Each row is a point. To make a cloud, some directions were put in groups of two or more. Within a group, all points are equally far from the middle, so they leave a hole (a ring in 2 directions, a hollow ball in 3). The other directions are filled evenly. Then the cloud was stretched, turned, moved and blurred a little. How many holes are there, and how many directions does each take, smallest first?

Cloud (21 x 3)
-19; -84; 25
-60; -24; 60
-60; -31; 23
-13; -35; -19
19; 1; -47
-24; -56; 2
38; 71; 22
9; -71; 13
26; 19; 72
44; 55; 30
-60; -21; 7
26; 10; 79
50; -2; 76
-52; -24; 73
-2; 76; 21
13; -68; 10
50; -62; 30
-4; 81; 15
27; -28; -20
27; -19; -26
67; 40; -29
Holes: 1 (2)

Cloud (22 x 3)
-53; 12; 27
2; 28; -78
-72; 5; -5
2; -55; 13
10; -4; -66
-22; -3; 48
-35; -39; -48
21; -42; 30
-73; 25; -41
-13; 72; -70
48; 74; 22
57; 58; -28
27; -41; 28
-8; -52; 21
-49; -37; -42
5; 6; 59
64; 57; 4
-37; 67; -68
19; -48; -11
16; 94; 12
-24; -31; 39
65; 38; -20
Holes: 1 (3)

Cloud (32 x 4)
-62; 46; 24; -31
4; -60; 8; -20
-41; 52; -37; 71
48; 50; -50; -21
-82; 24; -23; 0
20; -39; 5; -70
-16; 93; 8; 42
-5; -59; -8; 5
38; 34; -68; -21
0; -60; 8; -12
-33; 16; -28; -81
30; -35; -56; -4
-70; -5; 7; 24
-1; -35; -31; 52
29; 16; 20; -83
78; 13; 15; -3
-28; 80; 39; -7
-19; 59; -78; -11
62; -4; 51; -1
48; 13; 34; 58
-68; 34; -52; -26
45; 15; 39; 58
-73; 32; -42; -26
-16; 72; 45; 47
-55; 44; -70; -12
-21; 10; 70; 27
-15; 70; 46; 51
73; 7; -7; 21
-18; 67; 51; 43
-7; 47; -82; -22
40; -12; 66; 9
-29; -40; 35; 14
Holes: 2 (2, 2)

Cloud (54 x 6)
48; 26; -7; 5; 43; -78
40; -57; 49; 66; -6; -24
-24; 75; 10; -62; -39; 30
-2; 69; -3; 86; -16; -43
31; -29; 30; 85; 19; -72
44; -45; -16; 2; -25; -48
-25; -11; -42; 69; -52; 13
39; -52; 57; 15; 11; 12
-43; 22; 36; 35; -38; 36
18; 28; -44; 40; 80; 1
2; 0; 50; -65; -28; 67
32; -7; 21; 80; -66; 24
15; -33; -22; 91; 50; -58
-13; 52; 36; 34; -2; -81
-55; -27; 31; -3; 34; -25
-24; 81; 20; 4; -13; -54
-25; 15; -48; -46; 14; 45
10; -30; 59; 53; 38; -49
-19; -53; 26; 7; -100; 5
-56; 15; 37; 43; -19; -46
-48; 15; 33; -19; 38; -1
46; 14; -31; -10; 67; -63
25; -63; -7; -74; 7; 16
18; 82; -33; -2; 48; 19
-25; -85; 21; 11; 37; -44
41; -70; -4; 62; -43; -28
41; 5; -17; 13; 2; 71
-51; 34; 33; 51; -47; -6
-29; 39; -42; -29; 7; -47
50; 40; -25; -21; -8; 54
11; 65; -31; 99; -11; -38
-11; -62; 15; 17; -15; -84
-5; -55; 80; -72; 22; -4
-16; 10; 55; -51; 1; -81
0; -47; 32; -105; -21; 16
-9; 5; -58; 89; -36; 3
13; -96; 9; -41; 34; 1
-4; -60; 87; -25; -31; 33
-6; -52; -22; 54; -67; 36
-15; -9; 34; -41; -98; 6
32; -65; 5; 76; 41; -52
-44; -21; 35; -44; 55; -22
-29; 23; -20; -42; 17; -64
-10; 17; 36; 59; -58; 45
47; -12; -15; 10; 1; 67
-18; -7; -8; -7; -96; 11
50; 31; 6; -37; -17; 43
2; 16; -55; 95; 7; -61
-12; -26; -37; 84; 25; -61
-47; 12; 16; -34; -15; 59
-10; 2; 57; -82; 20; -57
7; -12; 63; -49; 60; -28
-36; -30; 45; 21; -96; 32
-42; -44; 4; 1; 49; -28
Holes: 3 (2, 2, 2)
